Each row of a before or after table is a point. The points were changed in one or more steps. Then noise was added and the rows were shuffled. The steps act on how far a point lies along the listed directions, d1 being the first. What was done? A step turns or swaps two directions, mirrors them in a line or flattens them onto one, adds a multiple of one to another, or multiplies one. Angles are multiples of 10 degrees, from the lower direction toward the higher: turns from -170 to 170, lines from 10 to 170 but not 90. Use the fewest steps. Two steps may share a direction if one is a turn and the other turns, adds or multiplies; they go together, in the order done. Otherwise the lowest direction goes first.
In the rows, zero is written as 128.

Directions:
(1): [150  92]
(2): [ 92 106]
Before (12 x 2)
[[165 112]
 [ 81 148]
 [133 109]
 [105 132]
 [175 111]
 [ 88 102]
 [ 85 160]
 [119  93]
 [154 128]
 [ 90 114]
 [ 98 130]
 [160 135]]
After (12 x 2)
[[ 76  96]
 [117 101]
 [140 182]
 [145 154]
 [136 172]
 [ 89  94]
 [132  74]
 [117  73]
 [156 157]
 [111 140]
 [112  97]
 [ 86 131]]
Steps: multiply d1 by -1; multiply d2 by 1.3

Directions:
(1): [ 83 158 103 131]
(2): [124  95 101 170]
(3): [ 89  93 155 115]
(4): [123 149 167 169]
Before (11 x 4)
[[147 139 130  92]
 [123 172 119 141]
 [ 97 124  73 150]
 [111 104 124 103]
 [157 127  92 100]
 [123  86  86 117]
 [145 100 130 121]
 [119 107 137 126]
 [109 183 140 151]
 [127 120  94  98]
 [141 134 133 104]]
After (11 x 4)
[[213 167 106 137]
 [ 58  92 178 122]
 [158 119 140 190]
 [ 91 126 120 135]
 [130 176 127 119]
 [120 158 145 161]
 [ 82 120 147 177]
 [130 160 130 118]
 [207 132 123 110]
 [ 79  90 152 115]
 [157 208 107 169]]
Steps: turn d1 and d4 by 150 degrees; multiply d3 by 3

Directions:
(1): [121 138 140  89 186 112]
(2): [159 160 169 158 145 152]
(3): [126 101 106 128 153 188]
(4): [159 123  87 162 157 100]
(5): [152  69 163 128 130 115]
Before (11 x 6)
[[142 122 168 111 161 155]
 [116 155 133 122  96 121]
 [125 132 121 113 163 159]
 [120 124 114 126  96  93]
 [125 188 132 121 120  49]
 [ 94 138 125  54 171  98]
 [125  89 123 126 122 155]
 [132 163 143 140 116 124]
 [125 114 101 104 131  84]
 [142 109 127 152 124 139]
 [110 128 121 105 131 135]]
After (11 x 6)
[[183 135 168 161 181 172]
 [131 129 140 113 163 159]
 [ 86  87  39  93  89 110]
 [ 96 100  81 111  77  90]
 [ 87  38  58  89 106 169]
 [113 128 113 157  44 166]
 [127 115 149 123  90 121]
 [150 159 178 158 114 150]
 [123 109 112 102 156  93]
 [108  93 114  99 126 127]
 [138 156 136 139 148 108]]
Steps: mirror d1 and d3 in the line at 50 degrees; multiply d2 by 2.5; turn d4 and d5 by -80 degrees

Directions:
(1): [134  74 140 182 106 151 144 123]
(2): [159 145 145 135 174 137 174  91]
(3): [180 109 152 107 121 128  80 101]
(4): [140 126 186 122 135 113 141 185]
(5): [134  78  95 119 178 102 125 146]
(6): [173 160  96 167 133 140 112 162]
Before (11 x 8)
[[146 101 124 104 135 112 112 135]
 [132  90 117 144 143 148 127  74]
 [ 83  84 180  60 128  94 106 115]
 [ 90 105 115 141 115 135 165  67]
 [163 106 148 124 114 157 126  86]
 [ 81 117 137  94  88 119 135  81]
 [104 134 142  48  95 106  70  67]
 [154 113 162 138 140 119 129 104]
 [ 69 111 120  88 147 110 137 123]
 [ 91 143 142 140  90 150 163  73]
 [ 92 126 114 148  77 154 124 118]]
After (11 x 8)
[[168  89 130 129 145 127  83 131]
 [144 141 144  98 168 108 134 170]
 [166 115  98 102 149 134 103 104]
 [135 119  98 137 136 117 102  95]
 [157 156 112  96 140  97  85 175]
 [175 183  97 205 146 159 139 134]
 [146 151 138 178 113 153 128 172]
 [186 175 123 140 137 119 120 166]
 [178 117 124 128 131  99  89 184]
 [147 117 126 151 123 143 150 105]
 [213 212 149 147 138 148 124 106]]
Steps: swap d1 and d5; turn d2 and d3 by -140 degrees; turn d3 and d4 by 130 degrees; multiply d6 by -1

Directions:
(1): [139 170 176 101 108 128  91 151  98]
(2): [153 103 166 162 127 128  96 141 183]
Before (9 x 9)
[[131 151 138 132 121 140 135 137 131]
 [ 97 163 113  97 114 129 152 100  61]
 [116 177 154  88 101 145  92 164  88]
 [132 203 158 103 107 151 106 145  60]
 [132 124 108 150 139 133 165 126 155]
 [144 171 204 119 116 144  76 139 112]
 [131 105 113 139 143 130 128 109 144]
 [ 89  68  74 179 152 129 176  93 164]
 [152 157 187 124 105 137 107 144 105]]
After (9 x 9)
[[ 91 191 153  85 105 129 119 137  43]
 [151 121 194 158 110 128  81 131 160]
 [155  94 143 202 137 151 113 127 199]
 [127  81 122 170 130 148 112 143 203]
 [125 143 123 108 131 131 120 115 101]
 [122  80 103 179 158 144 153  90 179]
 [130 133 126 143 127 142 144 130 145]
 [140  87 116 173 137 139 159 108 162]
 [129 170 132 114 122 133 148 141 105]]
Steps: turn d1 and d2 by 140 degrees

Directions:
(1): [167 103 143 178 146 190 104 116 132 132 137]
(2): [134 161 120 101 103 144  87 105 133  76 174]
(3): [114 166  85 129  97 175 138 120  91 166 115]
(4): [159 146  92 131 160 130 192  95 148 103 134]
(5): [ 69  99 119 119 172 153 127 113  93  91 119]
Before (11 x 11)
[[ 88 115 140 121 114 157  85 142 110 144 120]
 [127  93 164 117 155  43 126 153 176  85 123]
 [122 109 110 129 192 137 152 128 122 128 140]
 [100 133 134 108 121  65 160 147 142 147 106]
 [ 88 149 138 103  83 103 100 156  95 150 119]
 [149 115 121 126 142  72 171 148 142 154 117]
 [137 138 132 135 104 132 123 161  99 162 126]
 [102 114 161 128 130 177  13 128  93 112 146]
 [115 138 159 114 142 100 123 117 157 108 147]
 [ 97 110 186 108 100  41 103 181 153 160 131]
 [154 167 142 125  77 158 113 120 156 148 145]]
After (11 x 11)
[[117 177 117  99  77 144  89 119 103 108 158]
 [128 107 135 128 119  76 136 169 122 180 107]
 [105 139 127 105 112 173  76 114 123  97 155]
 [ 94 140 133 112 100  93 130 149 126 158 111]
 [100 160 157  77  68  68  76 149 149 114 176]
 [104 115 147  94 135  34 127 159 162  93 117]
 [134 161 122  95 142 170  45  78 124  33 194]
 [113 147 146 110 142  94 142 116 154 115 141]
 [170 169 134 128  95 158 136 105 168 136 149]
 [149 145 134 131  99 147 103 149 104 141 147]
 [103  93 129 133 187 122 142 151 115 154 123]]
Steps: multiply d1 by 0.7; turn d1 and d3 by -30 degrees; turn d2 and d4 by 60 degrees; multiply d2 by 1.3

Directions:
(1): [137 127 134  66 136  99 123  96 156 174  95  96]
(2): [112 177 170 172 124 105 105 128 132 120 118  72]
(3): [112  80 128 150 148 124 176  92 104 101  87  99]
(4): [132 144 204 103 117 166 172 127 141 118 123 149]
Before (13 x 12)
[[138 136 129 130 126 150 150 142 108 110 131 168]
 [135 103  80 149 126 121 114 129 110 123 144 154]
 [106 112 128 170 139 116 142 119  99 107 105  88]
 [107 140 164 150 127 138 136 132 123 106 129 125]
 [136  93 133 116 134 150 170 113 126 128 111 154]
 [120 143 149 102 119 118 142 120 140 135 119 118]
 [130 146 147 121 114 111 113 123 147 148 120 109]
 [128  66  74 143 153 121 140 121 115 109 114 133]
 [127 131 111 125 126 139 114 128 134 129 144 133]
 [126  80 123 134 127 140 177 116 111 112 110 127]
 [118 119 154 119 124 142 153 126 118 118 118 126]
 [137 123 113 114 127 109 113 113 131 162 119 110]
 [128 116 118 104 122 133 129 110 136 133 134 144]]
After (13 x 12)
[[128 125  72 171 138 113 117 139  90 108 128 134]
 [134  94   8 162 141  94  72 141 110 149 146 139]
 [126 173 117 136 117 107  72 159 132 153 150 112]
 [150 147 149 110 116 165 119 174 152 124 167 187]
 [135 116  21 156 119  95  61 162 114 149 166 129]
 [145 131 180  82 114 153 161 115 142 152 120 146]
 [142 149 214 118 100 186 173 139 135 103 148 189]
 [115 108  35 151 136  86  71 138 104 141 137 100]
 [125 110 112 117 123 136 133 112 129 122 138 147]
 [123 132 163 119 124 164 155 119 136 112 131 139]
 [117 114  76 118 133  88 114 115 125 142 117 102]
 [128 121 149 110 121 116 137 107 142 144 104 110]
 [104 128  77 170 140  85  76 131 114 128 130  91]]
Steps: turn d1 and d2 by -30 degrees; turn d3 and d4 by -150 degrees; multiply d4 by 3
